Every row gives one point. The ring and each string are closed loops that go straight from each point to the next, and from the last back to the first. Before rounding, they use only three directions, however many columns there are. Count how often each string passes through the ring. Passing back the other way cancels.

Ring (10 x 4)
[[ 0.80  0.08  0.14 -0.04]
 [ 0.67  0.43  0.16 -0.28]
 [ 0.40  0.51  0.10 -0.42]
 [-0.02  0.40 -0.03 -0.53]
 [-0.34  0.13 -0.13 -0.52]
 [-0.50 -0.22 -0.19 -0.42]
 [-0.40 -0.50 -0.19 -0.25]
 [-0.06 -0.62 -0.14 -0.03]
 [ 0.39 -0.47 -0.04  0.10]
 [ 0.70 -0.18  0.08  0.07]]
String (8 x 4)
[[ 1.02  0.23  0.41 -0.20]
 [ 0.97  0.42  0.58 -0.47]
 [ 0.90  0.62  0.16 -0.21]
 [ 0.85  0.67 -0.10 -0.04]
 [ 0.43  0.19 -0.12 -0.07]
 [ 0.29  0.02  0.01 -0.21]
 [ 0.66  0.13 -0.22  0.19]
 [ 1.15  0.18  0.06  0.21]]
Times through: 0

Ring (8 x 9)
[[ 0.60  0.39 -0.75 -0.20 -0.32 -0.41  0.56  0.19 -0.36]
 [ 0.38  0.57 -0.59 -0.48  0.03 -0.10  0.34  0.03 -0.13]
 [ 0.01  0.40 -0.25 -0.44  0.35  0.20  0.05 -0.19  0.15]
 [-0.24  0.08 -0.04 -0.22  0.48  0.36 -0.16 -0.31  0.34]
 [-0.29 -0.38 -0.03  0.21  0.33  0.31 -0.23 -0.27  0.38]
 [-0.09 -0.53 -0.17  0.44  0.04  0.05 -0.05 -0.14  0.19]
 [ 0.22 -0.36 -0.38  0.42 -0.26 -0.30  0.27  0.02 -0.13]
 [ 0.49 -0.01 -0.60  0.17 -0.39 -0.48  0.50  0.14 -0.34]]
String (26 x 9)
[[ 0.31  0.39 -0.30 -0.25 -0.06 -0.36  0.47 -0.08 -0.31]
 [ 0.84  0.68 -0.95 -0.40 -0.44 -0.57  0.76  0.30 -0.55]
 [ 1.04  0.55 -1.35 -0.28 -0.64 -0.51  0.73  0.53 -0.49]
 [ 0.93  0.45 -1.07 -0.15 -0.64 -0.67  0.80  0.40 -0.60]
 [ 0.39  0.23 -0.23 -0.01 -0.28 -0.67  0.66 -0.05 -0.53]
 [ 0.24  0.09 -0.24  0.03 -0.13 -0.39  0.42 -0.08 -0.28]
 [ 0.40  0.10 -0.33  0.09 -0.32 -0.61  0.59  0.00 -0.46]
 [ 0.80  0.11 -0.93  0.15 -0.66 -0.68  0.71  0.35 -0.54]
 [ 0.62  0.10 -0.54  0.16 -0.55 -0.79  0.75  0.15 -0.62]
 [ 0.28  0.08 -0.24  0.07 -0.19 -0.48  0.48 -0.07 -0.35]
 [ 0.20  0.05 -0.37  0.00 -0.04 -0.15  0.24 -0.04 -0.08]
 [ 0.47  0.13 -0.73 -0.02 -0.25 -0.23  0.36  0.17 -0.17]
 [ 0.84  0.29 -1.25 -0.11 -0.52 -0.31  0.52  0.46 -0.28]
 [ 0.41  0.18 -0.67 -0.09 -0.17 -0.18  0.33  0.12 -0.13]
 [ 0.12  0.12 -0.19 -0.06  0.03 -0.19  0.27 -0.14 -0.12]
 [ 0.52  0.24 -0.93 -0.17 -0.20 -0.06  0.28  0.24 -0.06]
 [ 0.80  0.66 -1.18 -0.49 -0.31 -0.20  0.51  0.37 -0.25]
 [ 0.70  0.89 -0.90 -0.69 -0.17 -0.28  0.58  0.21 -0.35]
 [ 0.58  0.84 -0.78 -0.68 -0.06 -0.20  0.50  0.13 -0.27]
 [ 0.68  0.72 -1.12 -0.61 -0.13 -0.01  0.37  0.31 -0.10]
 [ 0.43  0.34 -0.81 -0.29 -0.07  0.02  0.24  0.16 -0.01]
 [ 0.18  0.29 -0.30 -0.24  0.08 -0.12  0.27 -0.10 -0.09]
 [ 0.19  0.50 -0.21 -0.41  0.12 -0.20  0.37 -0.16 -0.20]
 [ 0.27  0.60 -0.27 -0.48  0.08 -0.26  0.44 -0.12 -0.26]
 [ 0.15  0.22 -0.22 -0.16  0.06 -0.17  0.29 -0.13 -0.12]
 [ 0.29  0.27 -0.46 -0.19 -0.04 -0.16  0.31  0.00 -0.13]]
Times through: 0
